Rows are points. The window is the flat piece filled in between its corners: a triangle in 3 columns, a solid with four corners in 4, and so on. A path goes straight from each point to the next, and from the last back to the first. List the points from which the path goes on through the window.

Window (3 x 3):
[[  0  33 -58]
 [-17 -13  36]
 [ 20 -30   2]]
Path:
(1): [-45 -15 -28]
(2): [ 80 -30   9]
(3): [ 3 19 49]
(4): [  3 -49  19]
(5): [-17 -19   9]
(6): [-6 13 35]
(7): [ 30   2 -19]
(8): [ -4 -17 -46]
(9): [-12 -55  -4]
(10): [42 -3  6]
(11): [ 17  53 -14]
(12): [-15   8 -87]
(13): [-41  12 -70]
(14): [ 18  44 -15]
(15): [ 19  42 -52]
(16): [-43   1 -52]
Through the window after points: 5, 9, 11, 15

Window:
[[ 20 -18  30   9]
 [  6 -20  -6 -10]
 [ 12 -22  -1  24]
 [ 23  62 -50 -18]]
Path:
(1): [ 48  47 -44 -13]
(2): [  8  41 -23  -5]
(3): [-2 -5 -9 -5]
(4): [ 44 -62   6  -7]
(5): [ 52  24 -54 -39]
(6): [  5  67 -37  -1]
(7): [ -9  43  -1 -17]
(8): [ 55  57 -78 -15]
Through the window after points: 3, 5

Window:
[[-55  40  71  24  19   2 -30  28]
 [ 12  50 -53 -29 -58  45  17  10]
 [ 70  -8 -20  26  57 -57  15  47]
 [ 28  -6 -11 -14 -16  43  15  -6]
 [-27  37   3  22 -21  32  52   8]
 [-47 -28 -48   0 -48  22 -30 -12]
 [ 13 -11 -24 -35  10 -35  21   1]
 [ 37 -53   7  -3  40 -60  14  85]]
Path:
(1): [ 68   2 -10  -2 -31 -33  11 -10]
(2): [-28  39  39  24 -15  -5  -9   2]
(3): [-22 -15   7 -13  30  24  -9  44]
(4): [-49  40 -39 -19  17  42  30  62]
(5): [  7  -7  39  12 -42  -9  -2 -31]
(6): [  8  -2  53  16 -41 -63  -3  37]
(7): [ -2  -2 -28   2  24  -2  13  27]
(8): [-16 -30   4 -24  51  32  19  53]
(9): [ 25  18 -27  24 -51 -15   4   8]
(10): [ 88 -31  19  62  -4 -58  18  11]
(11): [-28 -40 -17 -65  59 -28   8 120]
(12): [ 25  31 -51   3  61   9  23  32]
(13): [ 37 -27   3  23  -3 -48   4  27]
(14): [ 34   4 -22   1 -13 -25  15  29]
(15): [ 12 -23  -4 -18  38  15  12  52]
(16): [-58  20  -5 -18  28  49  -8  49]
Through the window after points: 2, 10, 12, 14

Window (9 x 9):
[[ 25  77 -68  12   9  35 -10 -44  -1]
 [-18 -47 -15 -16  18  41  24 -26  11]
 [-21 -50   6  -8  38  24 -41  -9  45]
 [-17  -1  39  33 -51 -15   9   8  28]
 [-33  50 -29 -22  72   9  23 -57 -18]
 [ 20   7  24 -16 -49 -62  10 -18   9]
 [ 27  -1  74   8 -44 -25 -15 -15 -35]
 [-37 -25 -68   3  79  22 -15 -14 -23]
 [ 44  36  10  17   5 -18  39  -2  19]]
Path:
(1): [-13 -33 -21  31  77 -33 -14 -80  -1]
(2): [ -4   8 -20 -16  -7  17   1   4   3]
(3): [-38 -52  -6 -22 -16  24 -85  76  23]
(4): [ 10  -5  10  15  57   7  44 -91  32]
(5): [ 13  21  30  21  -6 -34  13 -48  -7]
(6): [ -8   9  -1 -17   2  33  -1  27   0]
(7): [ -7  51 -57 -41  35  36  14  -1  -3]
(8): [ 28  56 -36  46  -4  12 -18 -70   2]
Through the window after points: 1, 3, 5, 7

Window (12 x 12):
[[-22  31   6  -5 -22  26  22  12  -7 -45  -6  43]
 [-66 -30   6 -16 -12  14  77 -12 -33  -7   9  15]
 [ 92 -82 -35  -4  -6   7 -41 -53   0 -23 -32 -10]
 [ -8  36 -14  15  60  51 -14  -8  50  14 -27 -55]
 [-71   1  46  -7 -45 -12  -6   9  -5   5  -7  29]
 [-15  36 -25   5  66  -9 -21  37  -6  -5 -22 -59]
 [ 20  29  20  24  63  51 -17  19 -20   4  10 -90]
 [-49  -3  28  41   6  -6  23  51  29  -7  13  34]
 [-56  12  34  16  28 -11  -8  -9 -13  -2  10  74]
 [-19  -5  38 -68  -1  10  39  25   6   1  11  52]
 [-18  -6   4  -1 -20  19  40  20 -41  41 -22  42]
 [ 61 -35 -76   2  -5  22 -56 -40  13   5  34 -29]]
Path:
(1): [ 12   9  55  -6   5 -25  49   9  28  28  63   1]
(2): [-91 -14 -11 -23 -32  36 -45  15 -32 -30 -73  47]
(3): [-28 -16   4  -8  -3  19  -1  23   5   8 -15  32]
(4): [-24  23   5  10  18   0  21  -6  16 -17   5  -5]
(5): [ 53  62  -2  31  15 -19   7 -29  27  10  13 -17]
(6): [-89 -69  19 -41 -30  45   5  44 -26 -10 -26  25]
(7): [-62   5  15  48  35  78 -50  34 -28  -4 -43 -15]
(8): [ 37  35 -22 -37  25 -22  41 -44  81  15  18 -26]
Through the window after points: 1, 7

Window (14 x 14):
[[ -24   10    1  -58   23   14   17   18  -13  -18  -15   30   -8  -43]
 [  46   14  -18  -11   37   -2   30   28   40   13   -7    8  -18   20]
 [ -27    3   29   -5   30   27   26    7   -3  -20  -41   -2  -42   -3]
 [   9  -19   14   30  -19  -31   23   36  -12  -41   39   29    9   -9]
 [ -25   12  -38    5  -19  -16   -1  -11   -8  -22   -6    1   15   10]
 [   5  -25   -8  -14   -2   55   41   19  -11  -10    1   43   -5    9]
 [  53  -10  -50    9   37  -32  -15   33    4   43  -14   10 -121   -9]
 [  20  -19   13   -7   13  -14   41  -45    2    6   -3   50    3   -5]
 [  -2  -56    0  -28  -24  -20   41   29   21    2  -17  -21   22   30]
 [ -10   23   21    6  -11   13   31   18  -35   25  -17   18    0  -32]
 [-113  -22   61   85  -27   30  -69   37    2   30   71   -2   12  -94]
 [  36   -9  -26  -14   16    6   16    0  -22  -18    9  -35  -17  -21]
 [  48   18    7  -24   -7    9  -32    4  -10  -13  -16   19  -43  -13]
 [  -7    8    9  -22   27  -14  -11   -5  -47    6   13    9    2   26]]
Path:
(1): [-18  -5 -12  47  18   4 -24  10 -11   7 -22 -19  14 -23]
(2): [-13  -4  40 -37  -7  -7  23  17 -22 -13  49  41 -26   5]
(3): [-26  19  41 -30 -15  54  23 -19 -21 -10  24   8 -45 -16]
(4): [ 22 -31 -28  31  24 -64   0  47   0  -3 -26  18  64   0]
(5): [  6 -16  -7   3  25  -9 -13  17 -36  -7 -16  23  -7   3]
(6): [ 10   6   8   1 -13 -10  47   6  31   8  25   5 -51 -18]
(7): [  9  16   5 -74 -14 -43   8 -23  16 -29  26 -21 -40  -4]
(8): [  6 -15  -3  38  31  58   5  54 -26  16 -48  55  10 -22]
(9): [-12 -28   4  25  25   9 -24  23 -21  -6  11   8   5 -52]
(10): [-30   9  25  10 -31  -8  18  18   8   8  28  22 -21  -7]
(11): [-24  30  36 -10 -28 -19 -10   0 -18  28  44 -10 -33  13]
(12): [ 15  -7  -5  -3  27  19  11  20   8 -14 -26  19 -15 -20]
(13): [-19 -22  -9  15   2  -3   6  35   0   5 -27  17  17  -4]
(14): [  3   8  25 -28  -3   7  18 -14   2  -2  38 -20 -49 -13]
(15): [-15  17  20  17 -38 -13   6  13  -8  23  42   8 -15 -12]
(16): [-29 -50   8  21  46  30 -29  32  -3 -38  -6   8  10 -60]
Through the window after points: 1, 5, 7, 9, 11, 13, 15
